Each row is a point. Before rounding, the points of a table are all equally far from one centre. They may lie mostly on one side of it. Where is the centre, to within rounding?
(in the rows, 128 means zero)

Points:
[[ 98  82]
 [158  79]
 [127  75]
 [144  76]
 [204 119]
 [105  79]
 [146  76]
 [ 76  96]
 [127  75]]
Centre: [131 157]

Points:
[[184  99 199 141 148 116]
 [193  76 115 155 166 111]
 [150  38 164 136 205 121]
 [155  33  88  99 136 100]
 [170  92 109 101 185 143]
 [199 106 155 115 130 103]
 [142  33 105  89 173 134]
 [169  74 145 137  62  97]
 [176 110 163 116 183 146]
 [184  65 166 149 122  65]
 [161  87 123 117 149 187]
 [198 109 125 122 135 124]]
Centre: [102  89 141 137 136 110]

Points:
[[ 86 225 169 104 168 132 180 153 127  74 129]
 [ 79 200 157  98 130 155 169 138 141  70 185]
 [ 98 215 160  90 153 113 180 144 142 120 156]
 [106 218 193  97 158 119 149 123 151  59 140]
 [131 201 155 127 154 174 177 146 103  55 166]
 [103 182 126  80 159 115 172 135 126  54 157]
 [122 219 197 122 126 160 139 154 121 115 180]
 [106 233 171  97 158 121 179 131 122  83 156]
 [ 94 185 132 102 165  89 159 135 128  75 153]
 [137 240 179 109 138 132 193 140 129  83 133]
 [ 80 189 174  93 149 178 154 180 137  75 154]
 [108 196 153 121 125  80 172 127 148 110 112]
 [ 93 234 159  81 140  91 150 150 120  92 138]
 [ 75 229 160 121 136 146 139 143 147 122 171]]
Centre: [122 192 147 110 126 144 137 143 128  90 129]

Points (19 x 14):
[[130  93 102 130 133 178  88 175  80 167 161 108 168 123]
 [135 138  94 132 139 199  90 194 103 197 196 133 128 126]
 [134 135 131 118 150 155  63 201  90 156 185  71 139 135]
 [124 148 114 117 122 185  62 213  98 114 176 145 136 176]
 [132 103 100 106 115 188 122 167  69 149 188 101 113 119]
 [133 117  83 137 144 194  87 162 102 181 198 110 128 106]
 [159 121 107 111 107 152  93 198 107 190 183 106 121 123]
 [130 109 119 108 129 174  91 203  83 163 201 127 146  97]
 [144 114 106 132 146 152  90 249  82 185 157 102 116  93]
 [151  93 109 122 125 183  76 218  91 117 159  97 118  89]
 [164 125 120 165 153 175 114 175  79 210 172 130 111 147]
 [149 145 111 117 136 192  85 218 102 185 145 130 114  75]
 [136 120 126 118 114 182 109 188 108 179 195 106 152  97]
 [172  93 107 131 140 143  79 197  88 164 175 127 139 143]
 [135 119 124 104 138 182  91 209  61 146 197 124 111 148]
 [157 113 100 145 162 156  75 195  68 194 180 133 131 120]
 [138 106  98 132 134 158  76 232  78 176 191 114 133 111]
 [115 121  84 131 136 169  79 194  68 180 193 133 159 106]
 [178 116  80 139 139 150 102 220  79 172 153  93 129  93]]
Centre: [114 153 114 170 134 141 116 186 102 127 152 129 111 116]

Points:
[[229 148  78 126 131  90 161 180  97 149 103 140 138 132 132  55 151  86
  138 151 115  93 212  89]
 [204 148  75 112 130  44 124 151 133  95 167 178 128 112 109  23 142 125
  169 159 139  93 145  92]
 [202 130  56  76 128  90  53 195 134 159 147 129 115 103 133  62 222 101
  126 139 170 113 170  89]
 [210 139  97  74 102 108 130 178 121 126  95 155 197 149 144  16 135 109
  140 166 127 110 145 111]
 [190 134  91 114 155  76 105 185  84 132 124 167 147 142 153  71 214  75
  125 180 117 137 200 129]
 [157 102  87  95 162  59 138 164 113 162 111 114 138 177 128  45 175  86
  143 173 148 131 172 141]
 [207 149 104 114 164  34  84 172  99 173 100 161 122 118 117  53 154  88
  129 183 100 103 168 123]
 [200  93  86 120 202  89 110 153 149 105 105 148 150  91 156  96 118 129
  129 176 149  87 180 148]
 [179 143  98  79 188  68  99 153 141 200  97 156 119 122 128  87 183  96
  123 186 108 182 174  80]
 [181  93  50  83 125  70 128 155  86 102 159 142 124  74  94  69 160 143
  156 156 143 134 220  96]
 [145 159  44  97 157  31 118 163  84 111 137 146 115 119 104  73 138 130
  134 168 105 130 167  75]
 [197 144 108  65 168  73 101 133  81 149  79 187 110  60  75 100 131  91
  154 173 118 148 180 170]
 [232  95 106  63 121 108 120 158 108 138 167 165 115 150 121  61 154 112
  164 170 101 157 206  84]
 [221 141  94 154 135  55 107 146 106 196 126 145 174 119 126  54 152 163
  120 184 144 141 146 102]
 [218  69  94 152 149  60 173 182 116 155 116 184 157 104 164  73 176  85
  111 127 184 132 190 125]
 [198 113  96  96 131  38  96 164 141 166 129 215 147  98 105  88 168 111
  166 165 157 136 220 133]
 [177  94  88  86 158 117 117 148 116 158 123 197 155  99 161  82 140 116
  112 247 120 100 179  89]
 [223 106 102  78 166  78 179 153  97 158 110 167 146 132 153  91 115  84
  116 177 108 132 199  84]
 [239 168  89 113 148  31 132 178 154 154 130 150 116 140 143  63 143  70
   95 150 122 115 153 137]
 [202 121  93  99 149  17 136 156  87 142 132 154 104 126  75  80 152 151
  137 195 149 100 177 128]
 [219 134  85  40  86 105  97 117 101 134  70 128 115 109 153  97 162 126
  155 183 111  69 182  97]
 [165 112  68 103 107  64 121 125 125 148 148 165 144 139 126  56 144 131
   91 217 118 146 204 117]
 [203 139  62  85 139  50 115 176 137 179 102 131 143  81 152  58 190 133
  113 184 122  83 169  68]
 [204 146  83  67 175  49 126 141  90 164 134 187 182 106 118  68 161 104
  156 164 113 107 160 166]
 [188 118  73 145 121  71 105 167 127 155 190 144 149 114 175  80 174 121
  123 190 167 142 203  87]
 [190 124  94  95 131  40  91 171  98 135 140 145 172 132 136  31 144 123
  169 158 146 100 175 100]
 [208 171  48 109 187 122 131 168 141 105 131 185 148 132 148  81 138 136
  136 184  94 108 162 145]
 [161 149  97 110  93  64 114 112  81 132 114 137 126 113 102  38 162 175
  141 213  89 140 154  96]
 [222 153  88 140 127  92 138 173 162 162 151 139 182  85 130  69 149 114
  171 154 107 100 173  73]]
Centre: [154 130 119  97 110 115 141 159 116 157 127 172  93  89 153  99 153 134
 128 123 137 129 126 129]
